Each row of a before or after table is a point. One or more steps were done to the points. Then noise was added and the rows were shuffled. The steps act on columns, c1 being the first. What was done? A step turns or swaps two columns, mirrors them in a line or flattens them onto one, adds a multiple of one to another, or multiplies or shifts one. Angles are multiples of 10 degrees, from the lower column toward the higher: turns from -170 to 170, lines from 10 to 170 but not 90. Use the fewest steps. Two steps may share a column if one is a turn and the other turns, adds or multiplies; they go together, in the order done. Otherwise the lowest column goes first.
(in the rows, 128 means zero)

Before:
[[108  89  79]
 [139  97  66]
 [182 101 171]
 [175 117  98]
 [ 99 106 173]
 [109 189  68]
 [130 167  89]
 [116 132 159]
 [ 89 144 156]
 [163 130 126]
 [ 84 145 130]
 [144 143 174]]
After:
[[165 147 171]
 [130  98 116]
 [ 35  63 127]
 [158 127 123]
 [ 18 120  42]
 [243 142 174]
 [162 156 147]
 [212 172 149]
 [ 72 127  72]
 [130 159 132]
 [ 43  62 113]
 [ 88 138 116]]
Steps: add 1.5 times c3 to c1; turn c2 and c3 by -50 degrees

Before:
[[ 93 136 137 115 176 181]
 [122  74 106 116 139 144]
 [111  86 146  91 192  98]
 [122 119 134 115 109 119]
 [143 129 133 138 130 100]
 [ 85 130 188 151 105  95]
 [133  95 131 172 154  76]
 [115 170 143 132 137 137]
 [107 158 104  84 117 154]
 [101 124 130 127 106 123]
 [ 81 105 121  89 125 131]
 [179 130 128 133 157 121]
 [107 135 150 125 126 112]]
After:
[[122  73  83 116 140 103]
 [120 119 140 116 110  80]
 [ 80 104 114  89 127  91]
 [ 83 131 247 152 106  55]
 [131  96 134 172 154  36]
 [101 124 133 126 104  82]
 [107 159  78  84 117 115]
 [115 170 158 134 137  96]
 [107 135 172 125 125  71]
 [112  86 165  91 192  59]
 [178 129 129 133 156  80]
 [143 130 138 138 129  59]
 [ 93 135 146 117 178 141]]
Steps: multiply c3 by 2; shift c6 by -40

Before (14 x 8):
[[127 116 121  80 140 141 117 135]
 [165 147 106 160 119 124 132 139]
 [150 133 129 144 100  95 115 135]
 [121  81  92 162 101 152 134 156]
 [123 170 116 140 115  95 145  95]
 [127 105 160 176 115  96 143 138]
 [108 111 106  95 134 107 117 145]
 [143 113  98 155 121 174 151 111]
 [114 155 112  97 157 125  86 139]
 [118 125 118 134 107 152 151 143]
 [122 106  91 149 124 116 172 140]
 [125 121 108 137  91 123 139 157]
 [126 129  89  98 144 165 104 146]
 [125 125 105 118 114 140 115 121]]
After (14 x 8):
[[142 127  99 193 122  82 150 113]
 [126 125 106 104 114 116 115 120]
 [151 129 128 170  99 162 114 135]
 [126 130 160 248 116 160 143 137]
 [125 129 109 150  92 132 141 157]
 [121 126 116 156 115 162 145  94]
 [126 127  89  51 145  89 107 147]
 [107 128 103  42 134 148 115 145]
 [166 125 105 209 121 130 129 138]
 [127 126 120   8 139 111 114 132]
 [122 128  91 181 124 139 170 141]
 [119 128 115 143 108 105 151 141]
 [123 129  91 211 102 103 134 157]
 [112 129 110  50 158 131  83 137]]
Steps: multiply c2 by 0; multiply c4 by 2.5; multiply c6 by -1

Before:
[[143  94 127 118 115  93 101 187 133 133 112]
 [172 113  61  96 157 113 136 103 125 112 135]
 [117 122 122 169 131 146 127 182 115 141 140]
 [ 84 119 156 170  79 153 123 119 137 126 151]
 [152 120 138 173  81 169 145  99 121 143 109]
 [196 154  82  78 156 108 113 164 162 128 136]
 [174 150  74 110 134  80 145 137 135  74 102]
 [ 90 137 112 159  81 139 179 109 117 182 137]
 [132 145  98 106  75 146 112 155  88 117  94]
 [117 123 153 124 114 136 188 115 108 117 135]]
After:
[[140 123 140 173  83 171 164  96 125 146 107]
 [114 123 154 123 116 129 250 118 104 120 129]
 [ 92 136 112 160  80 134 229 107 119 185 141]
 [173 111  59  96 157 124 144 105 127 112 139]
 [177 147  76 111 135  89 162 140 134  69  97]
 [196 156  85  77 158 120  99 160 164 127 136]
 [118 120 126 168 128 143 126 178 115 144 141]
 [145  95 127 117 120  98  76 192 132 135 117]
 [131 142  99 108  80 148  92 155  86 117  96]
 [ 84 122 158 167  79 139 115 115 136 122 150]]
Steps: turn c1 and c6 by 10 degrees; multiply c7 by 2

Before (12 x 12):
[[139 122 136 107 116 201  50  41 121 152 117 161]
 [142  88 150 136  77 121 152 181 113 110 144 148]
 [132 182 117  40 157 210  99  74  91 126 146 139]
 [ 75 179  92 178 135 222 113  54 125 115 151 128]
 [112 101 117  67 121 152 157  62 142 171 142 181]
 [126 143 145 164 120 143 131 196 218  94 139 182]
 [130 107 152 143 139 188 162 175 128 156  92 185]
 [141 186 140 156 152 234 132  19 172  82 107  74]
 [201 238  82 171 147 233 120  14 136 127 152 117]
 [139  40  95 138 145 162 135 195 171 113 141 154]
 [139 212  69 144 108 197 114  91 164 139  86  85]
 [129  81 165 129  94 173 149 228 181 177 179 137]]
After, 12 rows:
[[ 99  40 174 139 144 162 131 102  93 172 114 124]
 [ 84 141 219 164 118 145 128 117 145 188 118  96]
 [117  81 182 129  96 173 134  44 163 137  75 127]
 [ 80 104 129 143 139 189  79  86 153 127 141 101]
 [106  88 113 136  78 120 114 113 151 163 101 130]
 [118 184  91  37 155 212 164 161 119 106 124 126]
 [154 180 126 177 135 220 149 177  94 103 116  82]
 [ 90 101 144  69 123 150 109 134 118  62 101  88]
 [157 210 160 146 106 202 116 142  67 103 171 158]
 [ 99 239 138 171 146 234 146 191  83  77 111 199]
 [ 95 120 118 109 118 203 191 160 137  70 178 121]
 [172 187 172 154 152 234 115 219 141 112 145 169]]
Steps: turn c1 and c12 by 120 degrees; swap c3 and c9; turn c7 and c11 by -150 degrees; multiply c8 by 0.7; turn c8 and c10 by 140 degrees

Before, 9 rows:
[[ 92 112 169  69  74 144 186 181 194 125 152 113 111 114 131  53  96  64]
 [166 106 111 154 186 130 169  99 120 153 105 133 137 117  29 149 157 172]
 [200  92  95 165 166 101 193 107 106 166 130 135 136 136 114 177  90 128]
 [103  70 170 144 113 170  74 176 169 119  95 147 160  90  93 169 169 113]
 [126  46 165 112 122 140 128 164 174 140  38 140 138  94 110 120 200  76]
 [ 90 149 166  46  97  74 147 208 134 141 141 143 135  94 123  43  83  32]
 [178 184 108 111 193  36 187 110 151 183 169  70 168 166 136 118  96 141]
 [161  77  62 130 166  54 208 111 142 133 150 105 147 185  40 182 100 117]
 [ 81  78 207  77  80 115 155 157 188 141 167 181 143  78 115  82 158  28]]
After, 9 rows:
[[ 88 120 174 146  97  74  46 211 134 144 141 143 133  89 122  45  83  31]
 [161  84  71 206 169  55 128  94 141 133 152 104 148 185  39 182  99 116]
 [127  38 176 127 123 140 114 132 176 144  36 139 137  94 109 120 200  75]
 [167 116 121 167 185 130 153  94 118 161 105 135 138 116  27 150 157 173]
 [198  99 103 195 167 102 167  94 105 177 133 137 135 138 116 175  92 126]
 [180 188 117 185 192  39 114 132 152 203 168  70 167 167 136 118  97 141]
 [ 83  72 220 155  80 115  77 138 189 145 167 181 141  78 116  82 158  27]
 [104  56 178  74 114 168 141 152 169 114  97 147 161  91  93 166 168 115]
 [ 92  93 178 186  73 142  68 173 194 125 156 115 114 113 132  53  96  64]]
Steps: turn c2 and c8 by 20 degrees; shift c3 by 10; swap c4 and c7; multiply c10 by 1.3

Before, 10 rows:
[[105 116 124 108 117 129 114 119 133 130 144 105 115 148 147 117 119 119
  122 121]
 [151  95 115 118 105 133 114 119 117 129  43 156 149 137 149 136 128 117
  109 119]
 [122 114 116 111 122 132 116 155 118 131 133 110 132 141 147 136 133 117
  144 118]
 [177 106 148 133 127 118 119 132 123  84 132 104 131 131 129  90 123 164
  109 122]
 [113  80 118 107 125 117 121 138 140 105 144 144 157 121 113 141 122 141
  121 113]
 [106 124 122 202 116 130 106 114 126 130 143 109 147 123 123 145 131 111
  115 111]
 [129 129 119 149 118 140 113 108 135 130 101 113 134 143 150 148 152 139
  134 124]
 [111 106 154 120 102 142 183 148 123  85 133 105 109 138 126 145 121 121
  103 120]
 [105 128 117 117  90 121 107 139 142 123 148 107 197 127 107 146 124 112
  140 136]
 [129 117 119 112 101 147 108 127 148 124 144 114 104 140 149  95 125 145
  135 110]]
After, 10 rows:
[[106 127 122 116  87 121 108 139 141 123 109 107 196 130 147 145 124 113
  139 135]
 [104  98 134 108 116 130 117 119 135 130 147 103 115 150 144 119 119 119
  121 122]
 [113   7 114 107 122 116 120 137 141 105 112 144 157 123 144 135 123 142
  120 113]
 [112  74 149 121 113 141 185 148 123  86 126 105 108 129 132 158 121 122
  103 119]
 [121  93 116 112 119 133 118 155 118 131 149 109 132 145 131 132 133 117
  144 116]
 [130 101 145 113  99 147 110 127 147 125 149 114 104 142 144 100 125 146
  135 109]
 [176  73 163 133 134 117 121 133 123  83 130 104 130 133 131 104 124 164
  109 123]
 [105 117 118 202 115 129 105 113 127 130 125 109 148 127 143 144 133 111
  115 109]
 [129 132 114 149 116 140 117 108 135 130 148 112 133 144 101 143 153 140
  134 124]
 [151  47 121 119 100 131 114 118 117 129 148 157 150 141  43 132 127 118
  109 118]]
Steps: multiply c2 by 2.5; turn c3 and c5 by 20 degrees; turn c3 and c16 by 30 degrees; turn c7 and c14 by -10 degrees; swap c11 and c15

Before:
[[232 171 126 108 176 105 144 178 150 126 209 183 161 140 155 102  65  57
  198 161  76 123 182 136 171 166  67 210  56  85  99 199]
 [202 102 177  68 100 142  96 136 180 171 110 145 147 154 176 112 100 149
  162 226 176 172 177  88 162 174 109 113  60 171  99  83]
 [113 136 106 138 182  84 168  72 167  78 133 167 181 150 115  55  68 154
  222 134 138 167 121 200 199 215 122 176 184 156 123 111]
 [225  92 184 127 145 180 222 174 131 121  81 179 155 128 114 127 124 184
  133 212  79 190 159  94  94 121 172  80 187  77 101 200]
 [122  93 150 130 188 134 131 166 150 186 109 182 139 104 109 111  75 116
  130 152 100 159 115 110  84 222  94  91  97 156 184 148]
 [144 190 149 119 176  89 104 168 158 162 199 186  68 172 117 164 165 125
  155 207 150 120 161 112  92 111 115 112 132 128 224  98]
 [124 160  87 136 140 159 140 101 111  70 188  73  76 127 104 139 179 153
  184 122  98 115 203 163 122 189 175  83 158 127 103 124]
 [225 182 199 138 123  78 215 186 118  86 206 101  94  87  83 138 187 184
  196 187 117 149 151 126 100 103  99 116  67 174 195 123]
 [137 139 106 124 110 111 191 134 107 147 155  81 113  96 140 110  70 109
  132 107  80 199 168 182 187 134 102 190  98  78 191 209]
 [121 106  95 145 154 133 190 117 144 145 153 184  87 138 142 185 196 172
  131 109  98 132  94 163 128 134 160 170 170  87 179  83]
 [141 178 155  23 183 175  96 113 184 163 135  72 163 136 168  96  96 172
  121 115  46 117 133 179 173 129 137 169  57  64 185 184]
 [137 145  86  52 164 111  89 183  93  85 110 160  94  87  92  62  77  89
  196 229 124 200  97 177 146 134  80 125 172 155 175 137]]
After:
[[115 105  92 142 157 119 186 101 148 154 155 183  90 134 141 186 199 177
  138 111  95 127  92 165 132 132 109 177 175  93 178 174]
 [112 134 109 138 184 164 168  82 165  80 134 166 185 166 121  61  72 157
  227 135 136 168 116 200 201 212 138 181 184 174 123 149]
 [139 141  92  57 169 158  87 192  85  87 103 156  95  94  93  62  79  86
  194 230 121 202  95 174 151 137 173 123 172 139 172 112]
 [135 136  99 127 113 158 189 111 106 141 160  84 116 104 140 109  71 109
  136 106  85 194 165 176 190 137 134 192  93  78 184  44]
 [140 179 157  23 184  81  96  87 185 157 134  72 158 117 172  99  93 176
  118 116  46 126 127 182 173 129 106 170  58  71 185  74]
 [147 196 148 115 176 150 101 162 163 164 197 183  68 179 117 169 159 129
  155 207 148 122 162 114  96 112 154 117 133 105 224 155]
 [122 159  92 134 142 110 136 100 111  78 183  81  78 124 105 140 177 148
  186 122 103 107 206 164 117 192  85  84 156 138 104 142]
 [235 171 127 107 177 147 147 162 147 125 210 185 159 149 152 102  64  59
  199 162  75 118 186 132 172 165 176 207  56  74  98  50]
 [226 186 200 135 125 184 220 199 115  83 210 100  94 109  85 140 187 189
  203 185 114 147 150 126 106  99 158 112  68 152 196 127]
 [232  90 180 124 142  73 230 157 132 125  83 177 153 116 114 118 123 184
  128 209  78 193 162  96 101 123  65  78 188  63  96  59]
 [120  86 156 136 191 130 134 172 145 186 108 182 141 104 112 107  75 113
  127 157  98 163 117 109  87 222 158  82  97 131 181  97]
 [197  95 176  73  99 101  99 149 179 176 110 145 149 149 172 108 101 150
  153 228 176 171 177  89 157 172 159 112  66 163 100 163]]
Steps: mirror c6 and c14 in the line at 100 degrees; turn c8 and c30 by -20 degrees; turn c27 and c32 by 170 degrees

Before, 13 rows:
[[106 191 196 117 177  88 115 110 191 107 151  82  83 172 183 183 116 124
  132 166 159  52  76 138 126  47 181  52 103  98 165 214  58 110  42 116
   70  86 127 203 107 170 146 109 175 193 152  24]
 [123 140 211 178 182  98 123 120 222 150 151 112  84 160 172 179  86 139
  115 120 191 156  23  89 157  52 179  16 113  68 149 180 109  66  63 152
   27 167 141 146 115 176 135 148 194 172 116  61]
 [132 109  77 202  87 117 150 176 140  96  69 186 137  75 116  89 200 137
  165 182 127 114 132 158 172 115 113 152 211 147  63 118 182 199 122  91
  168 127  68 108  87  96  87  51 141 155 205 158]
 [120 109  88 216 138 188 128 128 111 118 179 150 120 175 144  84  74 104
  100 140 105 154 119 143 189 123 143  88 161 138 148 145 104 148 102 179
   91  62 123 147 149 112 129 130 102  68 157 130]
 [159 150 207 137 164  83 122  70 164  93  95 119  68 166 200 159 114 105
  148 142 182  86  76 106 160  98 214  26 105 104 158 230 112 109  81 136
   70  85 115 140 148 174 137 207 206 136 101 119]
 [ 89 119  97  99 161 110 165 179 151 110 110 137 208  95 110 134 133 209
  180 188  75  98 145  69 151 150 165 121 171 129  66 167 177 224  94 102
  151 162  65  97  67 115 107 117 129 176 161 151]
 [147 160 164 189 185 115  74  80 217 129 139  89 116 102 219 201  90 148
   84 160 172  38 103 108 119  51 210  68 128  94 161 162  62 116  77 120
   90 131 174 143 128 141 107 168 244 184 108  87]
 [103 134  78 153 133 120 160 129 133  58  54 139 196 107  31 143 132 128
  138 177 111 111 140 128 161 128 116 118 212 158 122 114 184 211  86  57
  130 184  83 122 126  45 140  65 114 123 193 202]
 [119 157 144 184 219 147 117  83 125 210 164 185 143 213 152 161 118 132
  104 171 174 149  58 180 204 117 178  93 122 145 202 176  92  46 133 146
  106  83 110 140 169 174 152 148 153 111 152 123]
 [124 136  75 126 106 133 146 123 139  37  69 148 140 105  76 128 119 196
  144 172 107 159 177 128 105 144 166 145 165 155  60 102 181 145 135  91
  153 132  86  74  46  68 158  87 137 161 218 136]
 [150 102  97 131 136 153 110 168  98  71 120 179 135 106 131 140 134 155
  163 183  93 136 125 138 138 154 137 110 145 176 137  73 178 195  48  83
  127 167  55 134  56 104 120  95 149 180 205 207]
 [ 52  89 121 171 100 158 148 141 101 123  70 150 124 173 121  84 122 175
   90 202  91 125 169 122 200 137 126 122 184 128 108  94 161 113  73  78
  143 105  93 111 127 106 111  89 118 152 197 216]
 [ 58 102  90 232 185 177 140 127 161 148  92 149 129 167 128 105  99 135
  150 159 113 106  38 170 161 129 144  82  88 183 133 125 131  99 105 115
   64  33 108 117 141 104 110 132 139  97 189 171]]
After:
[[ 88 122  97  99 160  85 165 182 150 109 103 138 209  95 111 133 133 246
  180 190  77  96 143  68 152 149  70 121 129 130  67 164 176 226  94 103
  151 161  64  96  66 114 105 117 131 174 160 152]
 [159 151 208 137 164  49 121  70 166  93 102 121  68 165 200 157 113 132
  147 145 180  89  76 104 160 100  93  25 209 103 158 230 113 108  82 135
   68  86 116 143 148 172 138 208 207 134 104 120]
 [146 159 164 191 184  81  74  79 217 128 159  87 115 101 218 201  90 185
   81 160 171  38 102 106 119  50  73  67 192  95 161 160  61 116  76 118
   89 130 173 143 127 141 106 169 246 183 107  83]
 [118 155 143 185 221 151 116  84 126 211 136 186 142 214 151 160 117 151
  104 174 175 149  58 180 203 117  99  93 169 143 203 176  93  47 131 146
  103  82 114 140 168 174 151 150 152 111 152 124]
 [123 141 214 178 181  51 123 119 223 150 157 113  85 160 171 179  87 155
  115 121 192 157  24  88 156  51 104  16 177  66 148 181 108  66  62 152
   27 167 141 146 116 175 135 146 193 171 116  63]
 [121 110  86 215 140 170 128 130 113 119 170 149 121 175 144  83  77 126
   99 141 105 154 120 143 189 123  95  88 118 137 146 144 103 148 103 179
   92  61 123 150 149 113 127 129 102  69 157 130]
 [148 103  98 130 136  97 108 168  97  70  95 178 135 105 130 140 135 169
  163 182  90 134 121 139 141 156 109 109 125 174 137  72 178 196  45  83
  127 167  53 133  54 101 120  96 151 182 205 209]
 [133 109  77 202  85 115 149 175 140  97  40 187 136  75 120  90 200 176
  163 179 128 112 131 160 170 115  74 151  66 149  65 117 181 199 119  90
  167 126  72 109  87  96  88  52 141 154 205 157]
 [ 59 103  88 231 184 159 138 123 162 147  80 149 129 165 129 104 101 123
  148 157 112 105  39 169 161 133 146  84 167 182 132 127 129  97 105 117
   62  33 110 117 140 104 110 133 138  98 188 172]
 [101 133  79 152 134  89 163 128 133  58  49 140 197 109  31 143 130 169
  135 180 113 111 140 125 160 128  69 118  66 159 121 114 184 212  87  57
  128 184  81 118 125  45 138  66 116 121 192 204]
 [107 189 195 116 179  29 115 110 191 106 172  80  82 172 183 186 116 135
  135 169 159  51  76 139 126  46 111  52 185  99 163 212  59 109  42 113
   69  87 128 203 107 170 145 108 175 192 151  25]
 [ 52  87 120 174 101 119 148 141 101 124  60 148 125 175 120  86 121 203
   90 204  92 125 167 122 200 136  88 122  89 127 107  93 161 114  74  79
  144 104  93 112 126 106 111  89 117 152 199 215]
 [124 136  73 125 108 136 148 124 141  36  59 148 140 103  75 127 118 234
  142 172 107 160 177 130 105 145  75 145 131 157  60 100 182 145 134  92
  154 132  85  72  47  67 158  85 137 160 217 136]]
Steps: add 0.7 times c35 to c6; add -0.5 times c12 to c11; turn c27 and c29 by 130 degrees; add -0.7 times c27 to c18
